Each row is a point. Two turns around zero, p and q, are shown by what they do to some points. Where does a point land after both, in the order given? Backwards means that the second turn is done in reverse. Each puzzle has new turns, and all numbers are rounded.
(in the rows, 128 means zero)

Turn p:
[113  80] => [95 90]
[159 163] => [171 147]
[112 140] => [118 146]
Turn q:
[147 105] => [130  98]
[137 151] => [149 141]
[158 105] => [139  92]
[ 70 151] => [ 95 181]
Where do these land?
q, then p: [103 110] => [100 141]
p, then q backwards: [157 176] => [146 181]
p, then q: [124  97] => [ 99 116]

Turn p:
[103 151  97] => [104 166 118]
[ 97 152 108] => [104 164 131]
[151  81 125] => [128  81 105]
[102 127 146] => [113 127 156]
[188 129 164] => [193 101 129]
Turn q:
[111 149  66] => [135 155  66]
[141 148 183] => [127 143 186]
[117  96 150] => [105  98 142]
[142 118 113] => [144 116 117]
Where do these land?
p, then q backwards: [121 170 123] => [130 171 130]
p, then q: [123 102  91] => [110 126  86]
q, then p: [102  80 137] => [ 80 101 134]
q, then p backwards: [127 110 125] => [132 110 129]
p, then q: [168 177 165] => [188 134 170]

Turn p:
[132 113 137 150] => [132 107 140 142]
[134 120 130 137] => [135 119 133 133]
[ 84  99 165 138] => [ 82 106 169 132]
[143  90 170  97] => [139 144 191 119]
[133 155  97 138] => [135 128  86 130]
[139 221  99 136] => [128 170  45 160]
[131  98  98 100] => [144 122 132  80]
Turn q:
[134  85 110 105] => [121  97  92 108]
[142 103 118 139] => [115 119 102 139]
[117 138 115  97] => [139 132 130  93]
[144 169 113 157] => [129 179 130 147]
[ 89  96 146 158] => [ 83  96 152 142]
[ 83 140 113  91] => [124 127 152  72]
[187 164 182 148] => [185 144 138 195]
Where do these land?
p, then q: [120 114 140 136] => [123 110 137 135]
q, then p: [141 154 193  81] => [192 138 174 157]
p, then q: [ 77 145  81 113] => [111 130 123  57]
p, then q: [181 124 136 152] => [136 136  99 178]
p, then q backwards: [139 129 143 166] => [144 114 160 145]
p, then q backwards: [155 101  88 131] => [141 121 139  76]
p, then q: [ 82 129 114 118] => [114 116 143  85]

Turn p:
[141 186 145 134 101 112] => [161 137 160 124 106  82]
[131  92 106 112 108 193] => [127 151 122  88 132 195]
[117 156  91 144 182 137] => [140 165  94 181 128 130]
[121 135 163 148 111 137] => [135 113 168 133 115 134]
[ 99 113  92 118 146  83] => [ 82 129  85 141 122 103]
[145  92  89 137 113 104] => [120 103  79 103 111 130]
[142 121 210 103 134 129] => [130  97 189 124 181 121]
Turn q:
[197 111 115 151 106  96] => [183 115 165 155  95 157]
[ 84 113 141 119 109 108] => [ 87 116 139 129 114  97]
[ 82 112 161 151 120 150] => [ 64 132 136 115 131 142]
[179 134 114  98 182 131] => [185 113 103 147 174 135]
[179 136  94  86 146 164] => [193 108  95  99 152 137]
[ 95 154 158 145 101 115] => [ 93 163 158 122 119 109]
[ 81 136 114 148 133 132] => [ 91 150 101 131 113 121]
Where do these land?
q, then p: [123  93 113 171 147 105] => [134 121 134 134  78 168]
p, then q: [155  89 108 159 128 146] => [145  98 101  97 115 158]
q, then p: [166  96 120 102 127  77] => [145  56 119 118 127 143]
p, then q: [ 94 170 197  85 115 152] => [ 94 160 180 144 198 111]
p, then q: [102 169 138 138  92 134] => [123 146 182 112 126 110]
p, then q: [ 88 150 120 105 124 161] => [116 177 135 105 146 110]
q, then p backwards: [168 129 100 137 163 121] => [157 135 115 159 163 150]

Turn p:
[116 148 163 129 113 154 151 130] => [122 142 126 156 106 140 121  89]
[138 127 110 104 164 125  83 121] => [113 144 106  88 151 139 143 159]
[143 161 147 151  97 126 147 153] => [140 157 148 163 110 107 102 116]
[ 92  99 136 113 130  96 117 169] => [103 120 176 135 154 129 166 134]
[121 166 135 182 122 146 146 108] => [125 127  94 158 116  92  92 100]
[128 145 128 137 109 127 135 102] => [129 123 123 119 108 115 106 112]
[131  71  87  95 149 138 107 150] => [130 101 136 114 161 174 152 180]
[114 102  98  87 117 118 121 141] => [113 106 159 110 124 155 141 159]
[143 156 140 145 140 124 170 110] => [150 134 102 144  94 100 133 112]
[155 106 134 137 140 126 103  95] => [155 126 108  92 155 128 124 120]
Turn q:
[ 99 136 137 103 100 113 165 120] => [116 172 142 126 125 116 168 121]
[105 147 120  97 133  84 109 139] => [119 156  94  82 127 116 131 120]
[125 147 124 146 160 162 114 139] => [ 99  97 118 138 142 137 108 151]
[139 100  83 135 143 114 128 125] => [155  94  99 128 119 125 147 114]
[123 125 138  93 161 130 142 134] => [109 117 141  96 152 134 146 118]
[135 101 133 143 123 130 114 159] => [162 118 131 124 138 124 116 154]
[139 158 134 105 106 199 141 126] => [ 90 131 165 146 109 181 136 158]
[135 103 128 175 110 139 147  73] => [140 112 151 189 102 102 127 102]
[120 109 162 115 114  86 104 133] => [154 157 139  92 129  99 108 119]
[162 153 120 169 131 123 116 133] => [138 125 100 160 137 147  92 123]
Where do these land?
q, then p: [113 141 119 109 124 104 117 127] => [112 126 134 115  99 129 124 142]
q, then p: [ 31 110 128 119 107  96 129 119] => [117 132 187 123  72  71 161 143]
q, then p: [154 127 136 113 106 104 164 170] => [147 164  82 147 101 135 133 140]
q, then p: [135 130 121 129 111 183 109 121] => [123 128 158 158 154 150 105 109]
q, then p: [132 134 147 120 112 101 138 111] => [123 143 113 110 107 111 119 112]
p, then q backwards: [142  96  97 134 152 148 118 136] => [138 128 112 143 142 142 131 176]
q, then p: [156 138 177 133 132  99 106 126] => [111 165 103  83 145 129 124 122]
p, then q: [143 131 111 125 173 211 127 134] => [118  77  85 164 111 155 143 176]
p, then q: [145 131 141 170 152 117 124 137] => [133 121  91 133 149 130 120  96]
p, then q backwards: [121 119 123 126 129 133 140 104] => [136 119 108 124 142 128 117 120]
p, then q backwards: [135 151 108 130 109 113 137 123] => [112 119 136 133 114 134  98 118]
